Each point is reached from the start by the listed moves, each made once or not at all, plus a little noise. Say if it took an odd or an even number of moves. Then give how often each move was made.

Moves:
(1): [3.4 0.8 0.7]
(2): [-1.5  5.3  0.7]
(3): [-0.2 -1.0  3.4]
Start: [-1.6 -0.1  0.9]
Points:
[ 1.5 -0.4  5.1] => even (1, 0, 1)
[-3.2  5.3  1.6] => odd (0, 1, 0)
[0.1 5.9 2.3] => even (1, 1, 0)
[-3.2  4.2  5.0] => even (0, 1, 1)

Moves:
(1): [ 6.5 -0.4 -0.4 -0.5  0.3  0.3  1.1 -0.9  1.2 -0.1  0.0]
(2): [ 0.4  5.3 -0.5  0.7 -0.4 -0.6 -0.2  0.6  1.0  0.1  0.2]
(3): [ 0.1  0.4  5.4 -1.1  0.3  0.3  0.4  0.6  0.0 -0.7  0.0]
(4): [ 0.6 -1.1  0.3  8.8  0.2  0.8  0.5 -0.9 -0.8 -0.2 -0.4]
(5): [-0.2  0.5 -0.4  0.2  5.1  0.1 -0.1 -0.6 -0.1 -0.2 -0.5]
(6): [-1.0  0.6 -0.3 -0.4 -0.7  9.1 -0.4  1.1 -0.6  0.1 -0.4]
(7): [-0.9  0.8  0.1 -0.4 -0.3  0.5  8.2  0.4  0.3  0.8  0.8]
(8): [ 0.5 -0.7 -0.4  0.5  1.1 -0.3 -0.8  6.1  0.3 -0.6 -0.1]
(9): [-1.5 -1.4 -0.2  0.1  0.6  0.4 -0.2  0.1  8.8 -1.3 -0.5]
Start: [ 0.1  1.7 -2.1  2.4 -0.3  0.5 -4.4 -3.6  0.6  0.6 -1.0]
Points:
[ 6.8  6.8 -2.8 11.2  4.4  1.5  5.0 -5.0  2.3  1.1 -0.8] => odd (1, 1, 0, 1, 1, 0, 1, 0, 0)
[ 4.7 -0.3 -3.3  2.1  0.9  9.9 -4.7  2.8 10.3 -1.5 -1.8] => even (1, 0, 0, 0, 0, 1, 0, 1, 1)
[ 5.1  2.4 -3.5  1.8  5.1 10.4  3.5  2.2  1.8  0.8 -1.2] => odd (1, 0, 0, 0, 1, 1, 1, 1, 0)
